Each point is reached from the start by the listed moves, each made 0, 1 or 2 times, or once backwards (-1), plus a little noise. Say if it took an odd or an even number of moves. Then give how often each move was made.

Moves:
(1): [ 0.26  0.01 -0.02 -0.15]
(2): [ 0.00  0.22 -0.07  0.05]
(3): [0.06 0.08 0.38 0.05]
Start: [ 0.06 -0.15 -0.01  0.11]
Points:
[ 0.63 -0.27  0.40 -0.19] -> even (2, -1, 1)
[0.18 0.23 0.67 0.27] -> odd (0, 1, 2)
[ 0.52  0.21 -0.57 -0.13] -> odd (2, 2, -1)

Moves:
(1): [ 0.38 -0.03 -0.04 -0.01 -0.01  0.01  0.19  0.03 -0.07  0.01]
(2): [ 0.01  0.31  0.00 -0.06 -0.03 -0.02 -0.02  0.03  0.11 -0.03]
(3): [-0.01  0.01  0.26 -0.01 -0.06  0.00  0.08 -0.09 -0.04  0.06]
(4): [-0.04  0.03 -0.05  0.23 -0.05  0.06  0.04 -0.05 -0.04  0.13]
(5): [-0.01  0.02  0.04  0.06  0.24  0.00  0.07 -0.14  0.04 -0.08]
(6): [-0.02  0.01  0.04  0.02  0.08  0.35 -0.03  0.00 -0.08  0.00]
(7): [-0.09  0.04 -0.06 -0.09  0.02 -0.01  0.28  0.04 -0.04 -0.06]
(8): [-0.03  0.02  0.16  0.10  0.16 -0.05 -0.02  0.35  0.08  0.19]
(9): [ 0.03 -0.13 -0.04  0.06 -0.11  0.07  0.03 -0.04  0.31 -0.08]
Start: [ 0.04  0.07 -0.06  0.07  0.00 -0.10 -0.09 -0.03 -0.03  0.03]
Points:
[ 0.84  0.59  0.28  0.23 -0.01  0.42  0.62 -0.81  0.17 -0.18] -> even (2, 2, 2, 1, 2, 1, 0, -1, 1)
[ 0.95 -0.20  0.22  0.00 -0.70  0.05  0.18 -0.40 -0.03  0.05] -> even (2, 0, 2, 0, -1, 0, -1, -1, 1)
[ 0.42 -0.49  0.76  0.18 -0.04  0.62  0.13  0.59  0.32  0.32] -> even (1, -1, 2, -1, -1, 2, 0, 2, 2)
[ 0.31  0.64 -0.12  0.40 -0.03  0.13  0.69 -0.76  0.26 -0.19] -> odd (1, 2, 1, 2, 2, 0, 1, -1, 1)
[ 0.34  0.25  0.48  0.14  0.52  0.15  0.17  0.15 -0.40  0.31] -> even (1, 0, 1, 0, 1, 1, 0, 1, -1)
[-0.52 -0.20  0.01  0.60  0.20  0.49  0.33 -0.92  0.03 -0.11] -> odd (-1, -1, 1, 2, 2, 1, 1, -1, 1)
[-0.40  0.09  0.39  0.50  0.77  0.20 -0.17  0.34  0.54  0.17] -> odd (-1, 0, 0, 0, 2, 1, 0, 2, 1)

Moves:
(1): [ 0.22  0.05  0.00  0.03 -0.02 -0.03 -0.01 -0.04 -0.05  0.00  0.02 -0.05
  0.04 -0.06  0.02  0.01  0.01  0.07  0.08  0.03]
(2): [-0.01  0.43 -0.04 -0.01 -0.02  0.05  0.04  0.02 -0.01 -0.02  0.03 -0.03
  0.02  0.00  0.08  0.02  0.01  0.01 -0.01  0.01]
(3): [ 0.04  0.10  0.33  0.02 -0.05  0.06  0.19  0.02 -0.04  0.02 -0.02 -0.02
  0.00 -0.04  0.00  0.06  0.02 -0.10  0.02  0.06]
(4): [-0.01 -0.01 -0.01  0.30  0.00 -0.02 -0.03 -0.02  0.02  0.13  0.01 -0.10
 -0.12  0.01 -0.08  0.02  0.04  0.06 -0.01 -0.08]
(5): [ 0.06  0.01 -0.02 -0.03  0.37 -0.13 -0.03  0.01 -0.05  0.02 -0.08  0.05
 -0.11 -0.03 -0.02  0.04 -0.03  0.03  0.00 -0.01]
(6): [-0.04 -0.04 -0.03  0.04  0.04  0.27 -0.04 -0.06 -0.06  0.02 -0.04  0.00
 -0.03 -0.11  0.05  0.00 -0.07  0.03  0.00  0.10]
(7): [ 0.01 -0.05 -0.08  0.01  0.02 -0.04  0.23 -0.01 -0.02  0.05  0.02 -0.01
 -0.07  0.01  0.10  0.03 -0.02  0.01  0.03 -0.07]
(8): [ 0.05 -0.04  0.02  0.02  0.03 -0.05  0.04  0.37  0.14 -0.10 -0.03 -0.02
  0.14 -0.10  0.06  0.06 -0.03  0.11  0.00  0.00]
(9): [ 0.15  0.02  0.10  0.01  0.07  0.00  0.01 -0.13  0.32 -0.08  0.00 -0.04
  0.04 -0.03  0.04 -0.06 -0.09  0.01 -0.01 -0.03]
(10): [ 0.05 -0.04 -0.08 -0.06 -0.06  0.03  0.07  0.07  0.03  0.36 -0.11  0.04
  0.06 -0.05 -0.01 -0.05 -0.12  0.03  0.04  0.08]
(11): [-0.04 -0.05  0.05  0.01  0.07  0.04  0.02 -0.03  0.00  0.07  0.29  0.06
  0.06  0.04  0.03 -0.09 -0.01  0.00  0.08  0.05]
(12): [ 0.03  0.06 -0.02  0.03 -0.01 -0.04 -0.03  0.00 -0.01 -0.09 -0.05  0.37
 -0.04 -0.12  0.00  0.08  0.08 -0.03  0.06  0.01]
(13): [-0.01 -0.02 -0.08  0.10  0.11  0.02  0.06 -0.06 -0.11  0.03 -0.06  0.03
  0.37  0.06 -0.05 -0.03 -0.08 -0.07 -0.01  0.02]
(14): [ 0.07  0.01  0.01  0.01  0.03  0.08  0.03  0.00  0.00  0.02  0.02  0.03
  0.03  0.25 -0.01  0.08 -0.01  0.01  0.07 -0.06]
(15): [-0.05 -0.11  0.05  0.06  0.05 -0.08 -0.11 -0.07  0.02  0.05 -0.02 -0.02
 -0.01  0.00  0.33  0.01 -0.03 -0.02 -0.03  0.05]
(16): [-0.01  0.01 -0.05 -0.04  0.06  0.03 -0.02 -0.04  0.06  0.01  0.07 -0.04
  0.03 -0.08 -0.05  0.30 -0.11 -0.15 -0.04  0.04]
(17): [ 0.00 -0.06  0.01 -0.05  0.11  0.08  0.05 -0.03  0.05  0.13 -0.01 -0.06
  0.13 -0.06  0.01  0.05  0.44  0.03 -0.02 -0.03]
(18): [-0.19  0.00  0.06  0.03  0.02 -0.12  0.04 -0.13 -0.04 -0.02 -0.07  0.07
  0.14  0.03 -0.03  0.19 -0.06  0.38  0.05  0.00]
Start: [-0.10  0.04  0.05  0.06 -0.05  0.02 -0.11 -0.17  0.02  0.03 -0.07  0.04
  0.12 -0.10  0.17  0.15  0.26  0.06  0.01  0.12]
Points:
[-0.42 -0.24 -0.24 -0.15 -0.52  0.47  0.51  0.15  0.05  0.51 -0.60 -0.14
  0.32 -0.20  0.56  0.29 -0.76  0.48 -0.01  0.35] -> even (-1, 0, 0, -1, -1, 2, 2, 1, 0, 2, -1, -1, 0, 0, 0, 0, -1, 1)
[ 0.35  0.64  0.53  0.25  0.60  0.40  0.90 -0.35 -0.45  0.07  0.56 -0.07
  0.55 -0.30  0.17  0.29  0.69  0.06  0.36  0.24] -> odd (2, 1, 2, 0, 1, 1, 2, 0, 0, -1, 2, 0, 1, 0, -1, 0, 1, 0)
[-0.06  0.36 -0.56 -0.45 -0.49  0.04  0.20  0.56  0.01 -0.06 -0.11 -0.47
  0.35 -0.29  0.09  0.02  0.78 -0.17 -0.17 -0.03] -> even (0, 1, -1, -1, -1, -1, 1, 1, -1, 0, -1, -1, 0, -1, -1, 0, 1, -1)
[ 0.39  0.68  0.52  0.77  0.73  0.22  0.15  0.39  0.49  0.07  0.26  0.67
  0.78 -0.07 -0.23  0.48  0.74  0.30  0.35  0.00] -> even (0, 1, 1, 2, 1, 0, -1, 2, 1, 0, 2, 2, 1, 2, -1, 0, 1, 0)
[ 0.38  0.30  0.80 -0.05  0.68 -0.78  0.65 -0.58  0.26  0.44 -0.77  1.13
  0.76 -0.38  0.62  0.39 -0.11  0.74  0.44  0.28] -> odd (1, 0, 2, -1, 2, -1, 1, 0, 2, 2, 0, 2, 1, 0, 1, -1, 0, 2)
[-0.02 -0.37 -0.19 -0.34  0.36  0.19 -0.40 -0.24  0.10  0.54 -0.60 -0.26
 -0.08  0.29  0.96  0.04  0.46  0.43  0.01  0.13] -> even (0, 0, -1, -1, 1, 1, 0, 0, 0, 1, -1, -1, -1, 2, 2, -1, 1, 0)
[ 0.23 -0.33 -0.37  0.35  1.16  0.05 -0.06 -0.86  0.38  0.53  0.22  1.06
 -0.15  0.28  1.06 -0.12 -0.61 -0.37  0.27  0.11] -> even (-1, 0, -1, 0, 2, 1, 2, -1, 2, 1, 2, 2, 1, 2, 2, 0, -1, -1)
[-0.52 -0.54 -0.43 -0.45  0.02 -0.33 -0.58 -0.29 -0.23  0.66 -0.32  0.76
 -0.54 -0.46  0.33  0.29 -0.37 -0.16 -0.07  0.44] -> odd (-1, -1, -1, -1, 1, 0, 0, -1, -1, 2, 0, 1, -1, -1, 1, 1, -1, 0)
[-0.21  0.02  0.26  0.88  0.29  0.66  1.10 -0.57 -0.39  1.32  0.26 -0.28
  0.95  0.00 -0.25  0.92 -1.02  0.56  0.41  0.41] -> odd (1, 0, 2, 2, 0, 2, 2, 0, 0, 2, 2, -1, 2, 1, -1, 2, -1, 2)

Moves:
(1): [ 0.11 -0.14  0.01 -0.12 -0.04  0.03  0.02 -0.07 -0.11  0.00 -0.04  0.00
 -0.06  0.01 -0.01 -0.04  0.02 -0.02 -0.08 -0.08  0.03  0.05 -0.04  0.00
 -0.06 -0.03  0.05]
(2): [-0.07  0.07 -0.13 -0.06 -0.01  0.02 -0.04  0.09 -0.03 -0.07 -0.10  0.23
  0.02  0.12  0.07 -0.03 -0.06  0.18  0.06 -0.10  0.02  0.00  0.06  0.07
 -0.02  0.02 -0.03]
(3): [ 0.02  0.01  0.07 -0.08  0.01  0.02  0.06 -0.02  0.00 -0.09 -0.02 -0.13
 -0.13 -0.12  0.01 -0.02  0.10  0.01  0.05  0.00  0.14 -0.02  0.12  0.15
  0.03 -0.15 -0.03]
(4): [ 0.13  0.05  0.14 -0.02 -0.17  0.01  0.01 -0.06 -0.03  0.01 -0.14  0.03
  0.04 -0.03 -0.13  0.00  0.00  0.01  0.12  0.14  0.00 -0.10 -0.01 -0.13
 -0.03 -0.03  0.08]
(5): [-0.15  0.07 -0.04  0.11  0.01 -0.05 -0.04  0.10 -0.04 -0.16  0.06 -0.11
 -0.21 -0.07 -0.01 -0.02  0.09 -0.09  0.04  0.08  0.04 -0.12  0.20 -0.14
 -0.20  0.11  0.12]
(6): [ 0.06  0.03 -0.01  0.16 -0.13 -0.08  0.19  0.12  0.15 -0.03 -0.07  0.08
 -0.12  0.45 -0.02 -0.06  0.09  0.12 -0.07  0.16 -0.17 -0.16  0.00 -0.30
 -0.18  0.03 -0.12]
(7): [ 0.05 -0.05 -0.06 -0.09 -0.08 -0.13 -0.10  0.04  0.08 -0.16  0.10 -0.10
  0.06  0.02 -0.07 -0.02 -0.13 -0.18  0.02 -0.03  0.16 -0.03 -0.03  0.10
 -0.01  0.01  0.07]
(8): [ 0.02  0.03  0.06 -0.12  0.07  0.20  0.05 -0.11 -0.07 -0.26  0.11  0.03
  0.03 -0.02 -0.05 -0.06  0.02 -0.02  0.13  0.02 -0.07 -0.05 -0.04  0.11
 -0.06 -0.13  0.06]
(9): [-0.10 -0.14  0.28 -0.14  0.03  0.03  0.13 -0.12  0.07 -0.10 -0.03 -0.02
  0.01 -0.02 -0.09 -0.04  0.00  0.18 -0.09 -0.13  0.09  0.08  0.04 -0.15
 -0.04  0.06 -0.01]
(10): [-0.02  0.06  0.18 -0.11  0.06  0.04  0.22  0.19  0.02  0.21  0.06  0.07
 -0.17  0.18 -0.07  0.04 -0.12  0.27  0.31 -0.14 -0.14  0.00 -0.09 -0.03
 -0.15  0.04  0.12]
(11): [ 0.11  0.02  0.12 -0.04  0.05 -0.05 -0.13 -0.15  0.01 -0.04  0.06  0.04
 -0.02  0.00 -0.04 -0.04 -0.10 -0.04 -0.02 -0.13 -0.07 -0.18  0.11  0.01
  0.01 -0.06 -0.08]
(12): [-0.09  0.11  0.12 -0.04 -0.01  0.00 -0.03 -0.18  0.00  0.01  0.12  0.02
  0.05 -0.15  0.27  0.15  0.10 -0.01  0.00  0.16  0.01  0.09 -0.02  0.05
 -0.05 -0.08 -0.05]
(13): [ 0.07  0.03  0.07 -0.17  0.01 -0.20  0.02  0.08 -0.10 -0.20 -0.02 -0.14
  0.00 -0.01 -0.06 -0.06  0.20 -0.06 -0.16 -0.07 -0.07  0.20  0.10  0.04
  0.12  0.06 -0.04]
(14): [-0.11 -0.18 -0.01  0.01  0.06  0.03  0.00 -0.06 -0.08  0.07  0.10  0.16
 -0.03  0.04 -0.04 -0.01 -0.04  0.03  0.04 -0.05  0.04 -0.07  0.17  0.03
  0.04  0.06  0.07]
(15): [ 0.15  0.03  0.05  0.09  0.06  0.22  0.00 -0.18 -0.07 -0.17  0.17 -0.13
 -0.04  0.17  0.02  0.10  0.00  0.01 -0.09 -0.04  0.12 -0.01  0.15  0.17
  0.02  0.07  0.02]
(16): [-0.07  0.10 -0.17 -0.07 -0.15  0.09  0.02 -0.08  0.13 -0.12 -0.02 -0.02
  0.03  0.21  0.02  0.08  0.14  0.05  0.05 -0.07  0.06 -0.07  0.00 -0.24
  0.07  0.05  0.08]
(17): [ 0.00  0.05  0.02 -0.10  0.01  0.17  0.03  0.13  0.01  0.08  0.22 -0.01
 -0.02  0.17 -0.29  0.05  0.04  0.15 -0.23  0.04  0.11  0.04  0.04 -0.03
 -0.03 -0.15 -0.12]
(18): [ 0.08  0.03 -0.09  0.00  0.15 -0.01  0.07 -0.11 -0.10  0.17 -0.10 -0.07
  0.05  0.11  0.11 -0.03 -0.17  0.02  0.11  0.16 -0.06  0.08  0.05 -0.03
  0.04  0.00 -0.05]
(19): [-0.06  0.08 -0.01  0.09 -0.04 -0.02  0.15 -0.02 -0.05 -0.02 -0.04 -0.01
 -0.03 -0.02 -0.09 -0.10 -0.04 -0.10  0.19 -0.08  0.02  0.05 -0.11  0.04
 -0.03 -0.05 -0.01]
(20): [ 0.05  0.05  0.02 -0.01 -0.08 -0.05 -0.12 -0.02  0.09  0.07  0.07  0.06
 -0.05  0.03  0.14 -0.14  0.13  0.11 -0.03  0.27 -0.01  0.01 -0.20 -0.10
 -0.06  0.17 -0.10]
(21): [-0.04 -0.07 -0.04 -0.24 -0.09  0.26  0.08 -0.10  0.00 -0.02  0.00 -0.02
 -0.02 -0.07  0.25  0.01 -0.04 -0.14  0.05  0.15  0.02  0.03  0.22 -0.12
  0.17  0.04 -0.04]
(22): [-0.03  0.23 -0.14  0.05  0.11  0.00  0.17 -0.17 -0.07 -0.14 -0.16 -0.01
 -0.15  0.11 -0.14  0.03 -0.03 -0.05 -0.10  0.15 -0.01  0.05  0.01  0.13
  0.13 -0.02  0.06]
(23): [ 0.24  0.12 -0.09  0.07 -0.14  0.04 -0.01 -0.14  0.20  0.03  0.02  0.00
  0.07 -0.04 -0.01  0.01  0.11 -0.05 -0.12  0.17  0.12 -0.06  0.13 -0.14
 -0.09  0.03  0.17]
(24): [-0.15 -0.05  0.07 -0.03  0.15  0.05  0.04  0.03 -0.12 -0.09 -0.12  0.01
  0.01  0.17 -0.17 -0.18 -0.04 -0.20  0.09 -0.25 -0.09 -0.26  0.00  0.25
 -0.11 -0.05 -0.04]
Start: [ 0.26  0.01 -0.11 -0.17 -0.02 -0.12  0.00 -0.32 -0.13 -0.15  0.14 -0.12
 -0.15  0.02  0.08  0.11 -0.07 -0.13  0.09 -0.15 -0.10  0.13  0.12  0.05
 -0.13  0.05 -0.11]
Points:
[-0.16 -0.01 -0.02 -0.75 -1.40  0.33 -0.14 -1.08  0.66 -1.53  0.82 -0.10
 -0.20  0.49  1.08  0.17  1.11 -0.02 -0.19  0.59  1.32 -0.01  1.37 -1.03
 -0.19  1.07 -0.06] -> odd (-1, 2, 1, 1, 1, 1, 2, -1, 2, -1, -1, 2, 1, 2, 2, 2, 0, -1, 1, 2, 2, -1, 1, 0)
[ 0.18  0.62  0.29 -0.41 -0.06  0.41  1.08 -1.33  0.35 -0.23 -1.05 -0.38
 -0.77  0.58 -1.05 -0.11 -0.25 -0.28  0.68 -0.26  0.08 -1.25  1.31 -0.95
 -0.21 -0.18  0.51] -> even (-1, -1, 2, 2, 1, 0, -1, -1, 2, 1, 2, -1, -1, 0, -1, 2, 0, 1, 0, -1, 1, 2, 2, 2)
[ 0.21 -0.12  0.22 -0.78  0.45 -0.68 -0.63 -0.28 -0.75 -1.09  0.76 -1.01
 -0.29 -0.71 -0.46 -0.06  0.59 -1.13 -0.71 -1.00  0.29  0.32  0.25  1.61
  0.21 -0.70 -0.53] -> even (1, -1, 2, -1, 0, -1, 1, 0, -1, -1, 1, 1, 2, 0, 0, 0, 1, -1, 0, 0, -1, 0, -1, 1)
[-0.21  0.52  0.55 -0.54 -0.23 -0.07  0.46  0.64  0.20  0.45 -0.43  0.54
 -0.64  0.43 -0.59  0.04 -0.25  1.15  0.61  0.10 -0.08 -0.18 -0.33  0.01
 -0.79  0.04 -0.11] -> odd (-1, 2, 1, 2, 0, 0, 0, -1, 1, 2, -1, 0, -1, -1, -1, -1, 1, -1, -1, 1, 0, 1, 0, 1)
[ 0.97  0.65 -0.18  0.09 -0.19 -0.60  0.28  0.34  0.45 -1.12  0.38 -0.69
 -0.74  0.97 -0.41 -0.02  0.67  0.69 -0.74 -0.23  0.27  0.04  1.60 -0.70
 -0.86  0.10 -0.27] -> odd (-1, 2, 2, -1, 2, 2, 0, 0, 1, 0, 1, -1, 2, -1, 1, 0, 1, 1, 0, -1, -1, -1, 2, -1)
